Rows are points. Each copy is the shape, with its points in the same order, turned, moved and blurred by noise. Some copies are also mirrored. Which?
(in the rows, 128 means zero)

Shape (6 x 2):
[[ 31 143]
 [143  99]
 [ 96  99]
 [ 78 199]
 [ 92  96]
 [136 124]]
Copy 1 (6 x 2):
[[190 229]
 [ 96 148]
 [120 192]
 [216 161]
 [119 198]
 [121 141]]
Copy 1 is: only turned
Copy 2 (6 x 2):
[[121 213]
 [135  93]
 [109 131]
 [181 197]
 [ 96 140]
 [148 108]]
Copy 2 is: only turned
Copy 3 (6 x 2):
[[ 33  87]
 [156 102]
 [117  83]
 [ 50 158]
 [111  77]
 [139 121]]
Copy 3 is: only turned
Copy 4 (6 x 2):
[[179  84]
 [ 88 136]
 [108  95]
 [183 149]
 [111 112]
 [115 152]]
Copy 4 is: mirrored

Shape (8 x 3):
[[180  91 143]
 [143  92 119]
 [199 105 194]
 [150  74 124]
 [ 66 165  79]
 [150  70 139]
 [134 178  81]
 [ 88 136 105]]
Copy 1 (8 x 3):
[[156  94 162]
 [163 138 144]
 [119  57 195]
 [177 126 164]
 [111 191  60]
 [161 135 176]
 [120 129  56]
 [123 173 103]]
Copy 1 is: mirrored
Copy 2 (8 x 3):
[[137 142 179]
 [131 122 146]
 [133 187 206]
 [116 119 149]
 [191 128  38]
 [108 126 153]
 [216 110 105]
 [165 128  69]]
Copy 2 is: only turned
Copy 3 (8 x 3):
[[ 77  78 199]
 [ 95  77 157]
 [ 82 104 249]
 [100  60 171]
 [103 140  66]
 [109  68 180]
 [ 46 136 103]
 [110 120 102]]
Copy 3 is: mirrored

Shape (9 x 6):
[[133 213 117 188 132  58]
 [122 136  96 154 119 117]
 [121  86 172 128  92  95]
 [136  97  95  92 203  97]
 [165  69 146 136 109 141]
 [122 150 227 170 162 118]
 [161 133 153 119 118 207]
 [ 88 176 213 143  76 115]
 [178 144 225  90  62 196]]
Copy 1 (9 x 6):
[[151 167  75 215  62  47]
 [126 112 110 150  74 102]
 [136  97 132 185 147 162]
 [119  85  23  92 109 146]
 [172  95 143 121 131 161]
 [160 192 107 184 175 122]
 [158 164 150  96 102 179]
 [109 195 146 224 109 157]
 [170 184 188 158 102 231]]
Copy 1 is: mirrored
Copy 2 (9 x 6):
[[ 81 204 122 123  45  77]
 [ 95 122 137 117 109  87]
 [135 128 122  77 127 160]
 [121 167 141 120 211  67]
 [128  92  87  96 151 131]
 [ 93 202  77 146 126 182]
 [133  95  79 195 143 141]
 [143 159 125 134  59 202]
 [197  96  43 174 108 187]]
Copy 2 is: mirrored
Copy 3 (9 x 6):
[[169 176 107 167 184 187]
 [ 96 142 103 115 151 151]
 [ 93  93 170 148 131 105]
 [ 80 195  87 140  99  71]
 [ 49 127 172 117 104 130]
 [136 180 219 131 179 108]
 [ 92 153 180  40 104 144]
 [178  97 196 111 177 129]
 [137 105 244  53  75 149]]
Copy 3 is: mirrored

Shape (11 x 8):
[[125 146 160 144  96 134  50 134]
 [129 145 136 135 249 127 114 143]
 [112 134 147 125 111 144 127 133]
 [146 147 165 140 105 113 142 149]
 [124 151 155 126  95 150 150 124]
 [147  44 164 127 100 140 105 140]
 [115 103 164 160 114 138 139 150]
 [126 145 115 134 102 147 106 151]
 [136 135 156 132 138 103 138 157]
 [121 143 142 140  93  81 142 125]
 [103 139 164 115 112 130 125 158]]
Copy 1 (11 x 8):
[[145  65 158 171 151 126 103  93]
 [ 88  98 130 134  71 194 169 177]
 [131 106 136 111 148 121 133 103]
 [102 111 176 116 150  97 134 119]
 [122 115 141 111 162  98 153  92]
 [144  90 134  91  94  79  67 107]
 [116  83 132  90 146  97 115 132]
 [155 116 141 139 160 122 126 126]
 [101 112 172 107 131 124 128 138]
 [ 87 130 164 113 174 119 104 107]
 [132  92 168  96 151 130 137 108]]
Copy 1 is: mirrored
Copy 2 (11 x 8):
[[116  93 177  84 109  98  88 124]
 [168 132 138  85 191 179 179 168]
 [114 127 133 129 114 136 100 126]
 [147 163 141 125 116 113  81 125]
 [131 138 126 139  97 142  80 109]
 [ 79 154 118  99 109  67 142  97]
 [101 163 155 133 127 120 115 108]
 [125 110 156 140 100 116 107 150]
 [147 168 131 116 144 116 102 147]
 [142 139 133 152 150  98  65 120]
 [108 147 136 113 124 130  85 148]]
Copy 2 is: only turned

Shape (14 x 9):
[[157 143 153 170 143 139 142  91 125]
 [141 110 162 151 170 138 115  97 141]
 [118  93 103 114 165 111  77 128 134]
 [117 137 160 167 128 108 155 145 197]
 [143 151 136 100 105 120 139 155 127]
 [144 125 142 139 148 141 131  85  82]
 [132 144 117 117 103 126 159  72  95]
 [132  93 127 119 111 162 197 124 108]
 [148 128  89 137 154 123 101 142 133]
 [ 92 134 104 122 142 120 121 132 149]
 [134 181 137 138 206 159 128 172  65]
 [101 101 106 145 117 145 130 135 117]
 [117 133 114 152 111 167 123 139 150]
 [170 176 130 121 162 174 139 162 130]]
Copy 1 (14 x 9):
[[148 144 177 125 171  82 140 137  84]
 [141 120 168 147 175  80  95 155 108]
 [100 112  97 182 159  86  84 134 129]
 [192 171 161 133 115  99  87 113 137]
 [125 120 123 109  94  93 134 129 121]
 [118 102 161 142 169  94 155 155  85]
 [122 103 135 121 139 144 169 127  75]
 [151 107 153 121 141 137 180 165 153]
 [117 134  96 155 160  67 124 123 124]
 [132 142 103 164 124 116 102 141 117]
 [126 131 110 159 122   7 161 207  95]
 [113 141 131 166 141 120 147 141 143]
 [118 180 131 126 140 111 130 147 139]
 [149 148 107  89 133  41 142 173 120]]
Copy 1 is: mirrored
Copy 2 (14 x 9):
[[133 160 135 139  81 157 144 108 135]
 [138 165 138 171 114 132 146 106 164]
 [124 129 115 163 144  66 112 122 165]
 [179 178 170 123 116 139 131 180 145]
 [148 118 116  98 151 148 108 143 129]
 [ 95 126 127 146 105 148 143  88 135]
 [ 96  88 131 123  84 163 117 128 137]
 [116  93 122 118 122 154 190 157 127]
 [136 141 102 121 115  80 116 119 146]
 [114 137 137 116 130  99 112 158 170]
 [ 90 185 116  67 159 123 153  58 142]
 [ 95 134 119 138 126 107 144 164 125]
 [116 165  99 125 116 128 133 176 139]
 [146 169  81  74 134 149 146 107 157]]
Copy 2 is: only turned

Shape (16 x 11):
[[112 152 137 127 123 153 152 132 124 134 117]
 [114 147 116  63 135 130 125 141 120 136 111]
 [120 153 214 128 136 149 136 121 123 132 126]
 [191 142 118 143 131 100 126 130 104 123 106]
 [114 151 112 142 128 151 147 124 104 133 139]
 [115 147 107 143 118 121 106 127 115 117 160]
 [144 150 135 137 158 126 127 146 108 143 125]
 [139  66 109 140 120 139 140 156 249 120 121]
 [134 140 132 141 144 121 128 126 108 148 142]
 [109 110 137 141 135 151 120 144 122 117 117]
 [110 119 129 130 121 116 125 125 106 146 114]
 [123 154 112 141 123 138 113 146 125 138 111]
 [109 118 131 141 144 145 128 120 116 131 111]
 [119 152 112 130 147 126 116 106 126 117 128]
 [124 126 107 138 122 153 107 117 124 156 119]
 [127 115 107  91 129 152 109 125 106 121 142]]
Copy 1 (16 x 11):
[[121 142 127 141 119 144 145 146 116 131 108]
 [137 126 140 157 129 155 104 133 162  95 102]
 [106 155 148 129  82 157 115 126  91 167 107]
 [156 136 159 124  96 100 146 113 107  77 165]
 [106 161 124 130 135 130 147 162 125 109 132]
 [126 187 130 131 131 126 136 133 152 118 161]
 [116 143 144 144 116 114 118 123 105 100 143]
 [162  99  87  89 188  96 151  42 142 166 102]
 [103 148 150 133 125 119 126 129 120 114 151]
 [116 160  96 120 124 142 134 104 121 110 123]
 [110 136 128 135 120 155 146 118 137 102 150]
 [131 160 132 155 140 130 150 121 124 103 128]
 [ 96 146 118 122 115 138 143 111 128 107 120]
 [110 163 145 129 112 112 143 127 159 108 127]
 [109 159 141 124 151 140 160 112 134  96 130]
 [133 157 134  99 137 155 113 129 159  90 123]]
Copy 1 is: mirrored
Copy 2 (16 x 11):
[[114 157 142 125 129 132 122 133 123 151 139]
 [148 163 104 100 149 112 124 140 140 161 169]
 [ 89 135 152  82 126 108 124  82 111 165 119]
 [161 116 174 153 161  89 104 119 158 130 143]
 [126 152 154 135 120 141 120 133 115 122 154]
 [159 118 141 134  92 121 119 123 120 115 158]
 [148 143 163 110 137 126  96 111 145 131 136]
 [118  70  74 149 114 154  91 179 177 158  70]
 [141 142 147 120 129 125  93 107 118 119 148]
 [127 131 143  97 118 127 118 146 136 116 110]
 [143 161 125 125 126 100 111 126 121 115 124]
 [154 159 154 134 112 131 119 139 143 141 134]
 [131 149 139 104 131 125 126 133 131 114 112]
 [154 132 130 127 121 134 139 110 142 121 141]
 [165 149 135 131 124 137 120 140 118 133 117]
 [162 127 116 102 139 118 128 162 107 130 154]]
Copy 2 is: only turned
Copy 3 (16 x 11):
[[123 136 134 142 115  95 133 127 119 143 139]
 [ 98 134 153  93 118 127 128 138 107 166 115]
 [128 138 177 150 153  95 123  96 153 123 164]
 [193  98 149 122 111 136 101 156 108 141 138]
 [129 121 109 156  99 118 131 124 121 149 137]
 [128 116 116 137  83 157 125 126 132 120 135]
 [149 129 139 143 128 130  97 139 133 150 126]
 [142 117 111 104 150  86 166 176 113  36  52]
 [140 112 122 141 124 132 103 130 137 139 136]
 [127 142 127 152 140 134 136 129 102 113 130]
 [119 118 116 124 131 130 107 135 102 128 152]
 [142 152 121 129 101 125 115 141 117 129 130]
 [130 127 120 146 137 123 117 113  97 128 129]
 [132 117 133 133  98 132 111 105 111 131 111]
 [145 138  93 114 124 130 121 116 111 131 129]
 [124 116 125 114 128 158 155 120 107 154 118]]
Copy 3 is: mirrored
Copy 4 (16 x 11):
[[122 134 138 151 100 149 101 145 114 137 133]
 [ 89 162 153 107 132 150 105 115 117 152 128]
 [126 124 185 150 111 130 125 199 106 118 125]
 [157 159 127 129 114 123 133 101  85  93  88]
 [117 127 102 148 105 160 111 139 107 123 132]
 [140 123  99 118 144 162 114 136 121 106 132]
 [123 120 131 123 111 133 119 136  87 121  94]
 [172  73 154 174 156  83 114  62 175 169 146]
 [117 122 116 130 120 130 119 140 103 105 109]
 [139 105 138 119 104 137 134 134 118 138 149]
 [118 136 125 112 102 123 112 132 127 107 140]
 [140 121 130 121 114 150  90 117  99 123 131]
 [117 111 135 129  95 139 129 127 119 116 142]
 [117 121 133 131 128 169 120 117 121 100 121]
 [117 114 121 132 120 133 104 110  97 108 158]
 [105 143 121 116 142 148 145 116 106 136 155]]
Copy 4 is: only turned

Shape (18 x 12):
[[166  85 117 114 126 160 110 145  68  89  71 135]
 [131 122  76 100 143 186  70 120 170 170 150 175]
 [146 130  86  60 140 103 110 181 131  92  95 153]
 [161 138  74 139 148 118 133 154 101 121 133  90]
 [185 187 128 120 157  93 109 145  64 104 123 118]
 [ 87 137 123  87  63  78  77 129 132 158  49 145]
 [ 86 117 141 102 148 149 110 169 136 131 100 167]
 [152  88 188 175  79  93  91 159 106 149 149  71]
 [107 102 170 143 109 171 185 119 110 169 138 107]
 [112 115  86 162 128  85 163 114 145  92 138 116]
 [161 104 154 118 164 180  81 101 163 167 135 160]
 [136 169  99  69 120 186 119  90 161 135  73 170]
 [205 113 121 113 176 102 117 121 117 173 124 115]
 [ 95 140 153 174 122 113  90 188 151 136  96  61]
 [166 139 122 131 129  88 181 145  99 135  79 166]
 [105 123  72  89 175 111 136 134  87  88  84 127]
 [106 153 174 131  93  98 174 139 142 129 113  63]
 [168 174  99  78 134 147 168  90  98 151  70 131]]
Copy 1 (18 x 12):
[[170 197  89 144 119 110 159 126 165 133  90 119]
 [142  87 143  75  68 192 134 111 158 119  85  84]
 [141 124 123 117 103 105 147 159 174 196  71 157]
 [137 107 100 146 119  98 119 113 189 119 130 163]
 [126 141  85 100 154  91 124 109 152 125  97 218]
 [165  90 130 119 138 135 249 149 103 176  98 146]
 [150 146 144 123  74 170 148 118 123 184 118 141]
 [157 105  33 154 137 106 145 124  56 132 179 131]
 [151 151 139 178 112 173 127 143  90  85 180 137]
 [164  76 146 195 157 124 104 112 143 151 123 141]
 [105 140 118  88 111 194 120 111 114 123 110  70]
 [119 137 205  93 104 150 180 139 153 113  65 109]
 [ 80 119  69 118 157 156 124 143 170 123 115 139]
 [127 100 109 142 110  93 166  80  98 180 201 144]
 [112 141 116 188 138 142 156 135 134 135  78 190]
 [174 151 144 132 140 129 143 128 210 173 108 172]
 [125 109 153 174 150  96 144 155  76 142 183 168]
 [109 157 169 129 155 138 174 159 170  83  91 168]]
Copy 1 is: mirrored
Copy 2 (18 x 12):
[[146 147 145  98  55  98 143 135 138 191 152 148]
 [126  74 179 158 131  98 145  36 125 145 162  85]
 [149 152  85 162  74 129 143  90 115 147 110 107]
 [113 133 157 136  71 148 152 120 110  84 126 163]
 [170 181 155 109  91 138 137 158  97  90 131 123]
 [127 103 127 150 115 172  98 158 169 204 110  43]
 [152  72 108 140 127 116 144 119 104 188 149 118]
 [102 113 159  40 158 138  96 168 167 121  92 160]
 [157  27 163 126 119 102 131 175 168 129 145 172]
 [ 73 135 122 181 125 116 145 164 145  99 143 159]
 [155  91 213 124 172  73 155  79 115 158 132 119]
 [195 117 172 200 107 121 137  91 152 178 176  95]
 [143 133 212 125  99 109 155 127 108 116  69 130]
 [116 104 130  99 165 212 121 152 121 153 128 165]
 [152 120 157 165  63  97 111 189  99 137 101 142]
 [135 139 107 163  58 134 204 150 116 147 151 122]
 [160  91 125 143 159 178 116 192 173 113 113 175]
 [200 117 193 191  52 121 141 148 146 137 143 114]]
Copy 2 is: only turned

Shape (16 x 12):
[[108  64 138 152  68  63 146 127 132 102 107  49]
 [122 180 157 214  78 170  77  79 107  64 195 161]
 [ 96 182  80 120 184  88 135 108  82  99 158 134]
 [132 158  63  83  87 117 168  79  80  91 100 168]
 [ 90 110  74 183 149 150 104 156 188 128 137  94]
 [159 150 155 166  91  81 149 203  69 180 104 178]
 [173 175  93  90 194  97 111 140 160 107 157 183]
 [183  84 151 207 108 207  98  80  57 150  78 140]
 [206 109  86 191  82 142  47  99 163 194  70 131]
 [234 153  69 106 184 146 137 181 103 165 120 113]
 [156 157 152 188  90 142 122 129  97 197 158 136]
 [174 107  98 177 189 183  84 162 196  87 101 123]
 [123 203 179  91 100  89  95 140 160  86  59 150]
 [118 116  52 122 131 143 123 130 143 124 177  61]
 [153  71 131  95 161 143 136 184 149 181 174  91]
 [186  89 162 197 101 135 149 126 185 191  76  86]]
Copy 1 (16 x 12):
[[ 61  68 126 124 161 109 156 103 198 126 174 168]
 [164 187 104 181 226 124  73  35 132 165  93 122]
 [123 220  41 151 121 128 120 129 202 101 127 104]
 [154 138  54 120 148 163 123 116 178  41  92 168]
 [134 136 137 143 148  92  78 178 180 183 159 105]
 [168 175 199 138  67 125 183  67 171  85 136 174]
 [131 220 100 136  64 166  53 153 141  90 144 127]
 [159 164 167  74 199 155 185  80 122 191  65 197]
 [146 147 208 148 187 212 129 169 133 181 143 216]
 [175 237 130  69  87 140 127 166 126 111 187 197]
 [157 187 170 185 159 120 175  90 117 141 138 173]
 [144 170 160  70 144 137  40 170 135 194 154 129]
 [132 120 140 122 129 226 109  84 138  71 166  59]
 [124 142  70 143 157  84 109 168 157 147 194 166]
 [113 153 112 124  69  73 135 164  84 154 182 166]
 [ 86 131 241 101 169 121 158 155 107 134 156 170]]
Copy 1 is: only turned
Copy 2 (16 x 12):
[[ 96  53 106 109 101  54 179 126 158  91  91  61]
 [ 83 142 113 167 219 137  90  78 141  65 206 122]
 [ 63 157 181 135 159  49 112 117 106 144 129 172]
 [120 147 198 212 138  90 195 114 140 125 117 179]
 [ 79  53 160 101 108 124  45 152 153 126 122 123]
 [137 139  69  92  92  84 158  96 165 116 123 239]
 [102 144 200 118 136 101 108 141 144 194 216 186]
 [140 180  78 181 117 177 116 183 160  33 111 135]
 [ 80 114  80 192  79 185 108 177 235 141 139 145]
 [ 74 142 148 111  81  98 135 239 122 140 165 231]
 [111 134  38 167 100 131 103 117 114 101 147 174]
 [111  89 182  90 137 160  71 221 178 118 173 115]
 [138 120 133  95 183 140 183  97 138 217 133 140]
 [ 54  80 175 154  85  79 112 170 101 107 137 125]
 [112 112 134  81  11  98 108 164  81 126 161 135]
 [174  63  44 145  73 106 114 195 161 129 126 117]]
Copy 2 is: mirrored
Copy 3 (16 x 12):
[[102 105  79  90  87  55  82  93 103 122 128  31]
 [ 65 158 110 104  69 123 110  52  81   8 143 219]
 [ 93 192 139 164 143 127  70 108  59 156 153 156]
 [149 182 176 164 124  55 146 142  81 105 145 134]
 [ 66 124  51  77  99 108 114 107  94 188 102 181]
 [130 136  97 170 102 171  94 173 196  97 169 109]
 [ 88 133 171 184 136 162 147  77 109 191 153 176]
 [193  55  95 122  50  82  77 140 115  50 134 211]
 [103  27 141 113  37  99 113 153 160 119  58 191]
 [174  91 160 123  92 204 139 173  89 197 149 167]
 [135 122 104 114 110 164  89 133 150  56  95 167]
 [ 94  60  75  92  67 132 150 102  87 196 173 226]
 [ 72 124 184 108 126  86 113  87 186 129 209 130]
 [120 148 112  65  91 124 127 101  50 179  85 138]
 [180 120  83  91 105 192 114  84 128 197 106 128]
 [123  11  77  74 115 118 120 129 156 105 103 124]]
Copy 3 is: mirrored
Copy 4 (16 x 12):
[[  9  96  83 157 137  95 107 118 109 109 146 148]
 [146 136 156 118 163 245  62 118  91 104 127  76]
 [149 108 171  91 193  84 144  80 125 111  82  91]
 [143  77 143  36 138  79 105 119  49 119 109 151]
 [118 200 128 179 173  94 127 142 119 171 149 127]
 [181  24 113 163 110 121  92 108 177 120 130 188]
 [192 113 109  56 182 112 166  86 148 198 123 102]
 [179 111  79 136 152 151  78 215 111  29 190 131]
 [181 112  31 172 201 148 116 176  64 140 206 180]
 [216 141  78  83 148  81 196 103 167 109 157 191]
 [163  90 136 156 169 184 112 155 148  99 136 190]
 [173 213  52 132 149 108 119 141 141 165 179  85]
 [144  65  47 120  98 145 118 118  94 181  50  94]
 [ 94 180 151 123 173  97 179 115 100 131 155 152]
 [109 133 121 127 132 104 207 167 199 151 180 165]
 [109 129  26 167 167 134  93 194 158 131 155 207]]
Copy 4 is: only turned
